Every row gives one point. A path goes straight from each point to the next, and from the last back to the first. The post is the endless flat space through its rows: a point in 2 columns, a line in 3, a plane in 4, and so on, so that a path can go around it. How many times does the path go around the post? Going back the other way cancels.

Post (2 x 3):
[[ -3   0  41]
 [  0 -23 -76]]
Path:
[[ 12  15 -66]
 [ 27  20 -21]
 [  1  19 -26]
 [-66   3 -55]
 [-40 -40 -13]
 [  5 -70 -58]
 [ 71 -42  15]
 [-31 -79 -62]
 [-35 -21 -41]
 [-35  38  -5]]
Times around: 0

Post (8 x 9):
[[ -4  36  14  95 -35 -13 -26 -56  24]
 [ 41 -17  31 -15  17  20  17  59 -19]
 [ 46 -48   4 -34 -32  20  44 -11 -56]
 [-29 -61   4   2 -28 -12  38 -56  33]
 [-43 -43 -15 -37  30 -12 -37 -65  26]
 [-32  26  35   1 -17 -28 -80   6  21]
 [-36   3  35 -29  40 -65  -3  -2  18]
 [ 38 -30 -38  -4 -48  12  49   7  -4]]
Path (17 x 9):
[[ 27 -37  34  21  -2 -44  38  76 -10]
 [ 26 -20  32 -39  73 -31  17  25  -6]
 [ 19 -54  -2 -67  -3 -13  -8 -50 -92]
 [-49 -31 -76 -26  19 -13  55 -13  53]
 [-29 -17 -58 -38 -43   2  -6 -13 -25]
 [-35 -42  -3 -22   6 -50  -7   4  13]
 [ 13 -32 -16 -14 -29 -27   0 -62 -17]
 [ 88 -16  40 -64  11  41 -13  -3 -29]
 [ 31  -5  50  10   7 -17  -5   1 -17]
 [ -8 -55  18 -33 -11 -19   3 -34  44]
 [ 14  22   6 -15  12 -18  12 -59   9]
 [-53  17  19  22 -57   2 -14   4  44]
 [ 10  25   5   5 -72 -19  13   3   6]
 [  4  -3   6  10 -43 -36   7  21  58]
 [  9 -57 -45  39 -90 -39  33 -47  18]
 [-30  -2  14  79  79   8 -28   2  25]
 [-24 -62  33  13 -26   8  41  36 -26]]
Times around: 0

Post (13 x 14):
[[  7 -20 -53 -25   9  28  13 -55  12 -13  12   2  18  14]
 [ -6  95 -33 -57  20   0  -5 -69 -19  36  25   1 -69  23]
 [-33 -37 -48   2   9 -62  49  -3  23   4  24  27  12 -22]
 [  8  10  29  45  58  80  16  -6 -15  -4  14 -29  48  42]
 [ -6 -50 -32  45 -12 -44  16   3 -19  -1  20  16  14 -49]
 [-18 -35 -55 -20 -21 -27   3  -3 -15  50   5 -17  11  -6]
 [ 17 -13  16  10  59  14   9  19  28 -45 -20  13 -37  28]
 [ -9 -34   7   9  -5  29 -30  37 -17 -21  -2  44  11  17]
 [ 20  26  47 -12 -18  10  55 -37  23  34 -60  23  13   0]
 [ 81 -14 -24 -68  11   1 -32 -29  -8 -41  -3  16  69  31]
 [ 14 -43  -4 -26 -33  23 -36  23 -19 -50  62 -20  32   9]
 [-13  47 -10 -10 -31 -32 -25 -18   9   2 -40  13 -21   9]
 [ 42  25  45 -15  25  15 -72  -2  24 -20  20  12  13  -8]]
Path:
[[ 37  -3  -9 -30  25  -7  14 -37 -21 -49  73 -54  34 -16]
 [ 49  79 -25  -7  54  39 -60 -58 -14 -56  -2  25  15  14]
 [-24  44   1  43  26 -22  13  11  -2  29  43  31  21 -22]
 [ 20  63 -53 -37  -2   8 -54 -39  -8 -40   2  44  -1  16]
 [ 17  10  15   1 -21   2 -17  24 -41 -52 -11  34  53  18]
 [ 11 -56  30 -17  40  72 -32  56 -38 -55  33  37  21  45]
 [  7  34  25  12   7 -30 -31 -72  -8  43 -14   8 -66 -26]
 [ 27 -60  28  -5  -6  15  18 -11  43  22 -29  70 -15   1]
 [-25  26 -49  63  47  23  -1 -22  14   9  35 -21 -45 -17]
 [ 18  -1 -16   1 -26  22  -8 -35   7 -34   1  16  29 -38]
 [-25  27 -24 -73 -23  20 -12 -56  25 -13  28  23  12 -20]
 [ 24 -37 -57   8  37 -75  13 -37 -22   4  43 -10  32 -44]
 [  0   9  27  86  10  38 -48 -22 -35  -9  51 -30  27 -12]
 [  2 -72 -47  22 -33  30  23  -5 -22   5  64 -43  -1 -16]
 [-22  52 -34  -5  24  25  39 -12  42 -29  20  -4  16  27]
 [  3 -10  16 -44 -57   4  24  44 -34  53   3  -2  25 -32]
 [  3 -25 -18 -37 -42   8  38  23 -16  -9  15  24  10  32]
 [ 27  13 -14 -49  -5   2  -1 -29  -1   2 -41  26 -19  55]
 [ -4 -36  58 -36 -28  41   7 -24   0  -3  54  26  47   8]
 [ 26   4  50 -30  59 -37 -16  -5 -10 -36 -10  22  29  10]
 [ 30  25 -22 -25  16  42  -4 -30   3 -35 -26  -4 -21 -28]
 [-42   8 -54 -10  24   5  26  42   8 -50  -9  -7 -32  67]
 [ -2  16  -8 -17  -9   2 -20   6  20  48  -5  22  13  20]
 [ -3  14  25  48  34   6  -6 -24   1   6  -3  21  52  42]
 [-33 -84 -30  39 -31 -42  53   9  -3   4 -17  -2  25 -26]]
Times around: 0

Post (17 x 18):
[[ 14  -2  31 -64 -33 -30  27  28  11  22 -31  -3 -12   4 -43  28  -9  33]
 [ 16 -10  16 -12  -8  14  14 -41   2  15 -14  10  -7 -49 -10 -22 -45 -14]
 [  2   4  14 -45  -1   7  42  -1  14   3  -3   2  37 -16  -1  16 -17  29]
 [-11  20  20  -6 -21 -39   8 -19   6   4   4 -27  -9  55  43 -21  39  -7]
 [ 21  13 -12  20  -5  27   7   3 -20  22 -16  -2  -5  38  21  11   4 -29]
 [ 14 -17 -40 -17 -41 -18  33  21   7 -16 -49   2 -31 -12  13  -9  20  46]
 [  4  14 -12  -6  17  -8  39  19  -2  14 -11 -27  -9 -35  -6  -3  -6  13]
 [  3  16  -4  31 -22  -5 -23 -80   4 -14   3  -9 -12  24  27  43 -42  -6]
 [  9 -42  29 -26 -46 -39 -52   1  21 -19 -32 -32 -10 -28 -20  -1   8  15]
 [  0  40  27 -15   1 -41 -28   9  -9   0 -35  -1   2  26 -12 -16 -30 -20]
 [ 15  -2 -44 -12 -16 -95   5  13  43   3 -26  41  -9  47 -17  31  28  26]
 [ 30 -37  41 -20  55  -3  47   8 -19 -10 -37 -20 -12  -9  27 -12  10 -10]
 [-24  -7  16  30  21  -2  18 -20 -12   5 -56 -53  34  -2 -37 -20   3  39]
 [ 34  40  27  53 -30 -21 -16  -1 -14  -5  13  35  -6  48 -17  44 -42  -6]
 [ -2 -25 -48 -14  33 -32  30  -9  13 -30  -7  30 -29  38   0   2  10  -4]
 [ -6 -27 -12  -9 -43   1  31  -1   6 -11 -33  19 -15 -14  35  18 -14 -51]
 [ 17   3 -15  21  32  -1  30  14  20  15  -8  -2 -51  45  48 -38 -32 -13]]
Path (31 x 18):
[[ -7  38  -3  -1   9  13  22 -16  14  -1 -40   4  32 -26 -17  35 -15  13]
 [ -6 -50  18  -9  13   3  26  33  38 -71   4 -22 -30  26  -4  12   1 -13]
 [ 23 -30  38  14 -77 -13   1 -42 -11  18 -29  -6 -15  12  -9 -32   2 -25]
 [  7 -21   6 -11   9 -31  -8  37 -34 -17 -46 -16  43  -1  41 -29  19 -29]
 [-11  49 -21   6 -54 -57 -13  16 -27 -37 -38  52  11  -7  35 -24  -7 -10]
 [  7  10  37  14  29 -18  19   7 -21  21 -38  -5 -29  29 -19  32   3 -10]
 [ 14  -9  28  39 -26 -19 -37 -12 -18  13 -30  -1   1 -12 -34   3 -26 -15]
 [-29 -13 -34  -3 -23  -1  -1   3 -11  13 -11  -3 -12  26 -38  18 -41 -54]
 [ 32  19 -19 -29 -14 -36  44  -6  -5 -11 -22 -11 -54   5 -15  23 -26   7]
 [ 21   6  10 -44 -16 -39  19  20  32  -4  -4 -26 -24  -6  -9  34  -2  18]
 [ 34   8   3  21  -3 -36  39 -19  -9 -42 -38   7  44  47  66  32 -11  -2]
 [-31  -6 -47 -58  23 -26  29  -4  23   8  -4  -4 -16  17  23   7 -32  13]
 [-25   2  -2 -33  -4   2  37  -8 -20  -5  -4  15 -18   5  40  17  -7 -11]
 [ 43  -1  25  20  14 -41 -16 -21   7 -21  23  41   9  23 -36  24  63  19]
 [ 40 -36   5 -54   1  21 -27 -40  64   8 -21 -13 -17  17  25  28 -33  17]
 [  9  61  15  37   2   2  35  -7 -25   1   7 -24  14  22  12  11 -46 -24]
 [ 42 -33  27  -9  10  38  47 -22 -29  20 -13  -4 -20   4  21 -44 -17   0]
 [  4 -26  32 -12 -24   6  30 -40 -28  14 -29   9 -79  13  18 -29 -46  -3]
 [ 43 -27  32 -33 -35  21  21   2   0  48 -45  -4 -47  16  42  -6  31   2]
 [ 13 -11  -7  14  21 -15  62  19  38  15  -5  38  -3  31  57   9  -9  -3]
 [-12 -10  -6  10  -8 -13  30 -22  39 -11 -45  12 -11  27  12 -27 -11   9]
 [  9 -13 -12 -53 -18 -19  22   6  21 -44 -39  11  -9  12   3  -5   4 -19]
 [-15 -22  24 -33  56  39  54 -29  -7   3 -30 -28  31  41  14   3 -49  -4]
 [  4  -9 -24 -26   1  -6  35  24 -18  24 -23   6 -15  21   5  29 -17  31]
 [ 31 -27 -17 -50   0 -31  -6 -13  45  13  17  57 -51   5  24  -1 -27  19]
 [ 13   3 -25 -31  40   5  14 -12  -4  -5 -27  37 -22   6  13   7  18 -31]
 [ -5  43 -51  10  -8 -13  -2 -44  48   6 -11   9  -8  34  16   9 -34 -34]
 [ 21  29  -6 -22  -3  -4 -43   2 -15 -18 -44  -4 -18  33 -13 -21 -47 -26]
 [  0  38 -15   2   8 -58  34  -3   8   8  -9  21  43  12 -19 -17   6  29]
 [ 25 -14  29 -18 -35  -2   9 -20 -21  -6  -8  63   0  40   2  25 -26 -27]
 [-31  41   4  31 -41 -54   3 -13   7 -25 -19  67  15  41   0 -41  -1  20]]
Times around: 4
